Each row of a before or after table is a point. The points were changed in one or more steps. Then noise was added and the rows were shuffled. The steps act on columns, c1 being the first. Name the steps. A step turns or swaps two columns, mirrors them in a line or flattens them onto one, adds a multiple of one to another, or multiplies or shifts one. Angles are multiples of 10 degrees, from the lower column toward the higher: turns from -170 to 170, lines from 10 to 170 but not 90. Use the fewest steps. Two steps may share a column if one is a turn and the other turns, adds or multiplies; they go together, in the order done. Otherwise the lowest column goes first.

Before:
[[-0.33 -0.30]
 [-0.01 -0.31]
 [ 0.24  0.23]
 [ 0.07 -0.20]
 [ 0.25 -0.46]
 [-0.04  0.26]
 [-0.20  0.03]
 [-0.13  0.16]]
After (8 x 2):
[[-0.82 -0.41]
 [ 0.60  0.13]
 [ 0.63 -0.57]
 [-0.11  0.16]
 [ 0.17 -0.31]
 [-0.50 -0.07]
 [-0.33  0.05]
 [-0.03 -0.40]]
Steps: multiply c1 by 2.5; shift c2 by -0.10

Before:
[[ 0.43  0.37 -0.44  0.14  0.23  0.43]
 [-0.17  0.12  0.11  0.45 -0.06  0.00]
 [-0.38 -0.06  0.04  0.10  0.00 -0.17]
 [ 0.25 -0.17  0.04  0.16  0.47  0.10]
 [ 0.26 -0.10 -0.22 -0.07  0.23  0.55]
 [ 0.35 -0.45  0.34 -0.44  0.53  0.14]
 [ 0.40  0.35 -0.10 -0.33 -0.06 -0.22]
 [ 0.04  0.54 -0.66  0.49 -0.15 -0.19]
 [ 0.09 -0.57  0.07  0.09  0.00  0.55]
 [ 0.30 -0.24  0.05 -0.52  0.69  0.67]
 [ 0.52  0.21  0.33  0.00 -0.05 -0.07]
 [-0.24  0.31 -0.45 -0.06  0.48 -0.31]
 [ 0.43 -0.27 -0.07 -0.28  0.18 -0.09]
 [-0.60 -0.05  0.17 -0.31  0.33  0.37]]
After:
[[ 0.42 -0.41  0.38  0.16  0.20  0.44]
 [-0.19  0.12  0.13  0.41 -0.05  0.04]
 [ 0.25  0.06 -0.17  0.14  0.49  0.10]
 [-0.26 -0.43  0.31 -0.08  0.50 -0.30]
 [ 0.45 -0.07 -0.26 -0.28  0.18 -0.09]
 [-0.61  0.17 -0.02 -0.31  0.28  0.40]
 [ 0.02 -0.69  0.56  0.51 -0.12 -0.16]
 [ 0.07  0.10 -0.61  0.10  0.02  0.57]
 [ 0.42 -0.11  0.39 -0.35 -0.07 -0.21]
 [ 0.51  0.33  0.20  0.01 -0.05 -0.06]
 [ 0.27 -0.21 -0.09 -0.04  0.24  0.54]
 [ 0.25  0.04 -0.24 -0.50  0.66  0.65]
 [-0.39  0.04 -0.07  0.06 -0.03 -0.20]
 [ 0.31  0.34 -0.44 -0.43  0.51  0.18]]
Steps: swap c2 and c3
